Rows are points. Two turns around zero, p and q, are shown by what they do to some points. Where does a point land after both, in the order given? Backwards means that the second turn is done in reverse. Each puzzle has new turns, and all numbers are rounded.

Turn p:
[-5 28] -> [-28  -2]
[-32   6] -> [ -9 -31]
[ 37 -34] -> [38 33]
Turn q:
[19 29] -> [-14  32]
[-38 -41] -> [ 13 -54]
[ 12 -19] -> [22  0]
[ 7 32] -> [-23  23]
Where do these land?
q, then p: [-7 19] -> [ -7 -19]
p, then q: [ 41 -19] -> [-20  41]
q, then p: [-48  22] -> [ 23 -47]
p, then q: [ 14 -22] -> [ 3 26]

Turn p:
[12 48 24 10] -> [-50 -18 -14   8]
[  9  -8  -8 -14] -> [15 -1  1 14]
[  7  -2 -19  -3] -> [ 15 -13  -1   3]
[-45 -13   2  -3] -> [ 11  32 -16 -29]
[ 12 -17  -5 -15] -> [18  4  8 17]
[ 6 -7  5 24] -> [ -8  -5  21 -12]
Turn q:
[ -3 -20  13   3] -> [ 11   8 -18  -8]
[-28  29  33 -10] -> [ 30 -44   1   3]
[ 16 -12 -12  16] -> [-16  19   0 -13]
[ 8  5  5 -7] -> [-7 -8 -5  5]
[-7 -4 -2 26] -> [  6   8   9 -24]
[-17 -16   1  -9] -> [20 11 -6  8]
[ 31  18 -37 -20] -> [-43   5  19  29]
Where do these land?
q, then p: [-12  11   7 -27] -> [  1  -8  30 -10]
p, then q backwards: [-29  10 -18   0] -> [  1 -17  27  15]
q, then p: [-3  0  1 -7] -> [-1 -4  6 -3]
p, then q: [  4  17 -33  19] -> [  1  30 -24  15]
p, then q backwards: [ 15 -26  11  -6] -> [-17   2 -27  -7]
p, then q: [ 25 -12  32  21] -> [ 33 -26 -12 -18]
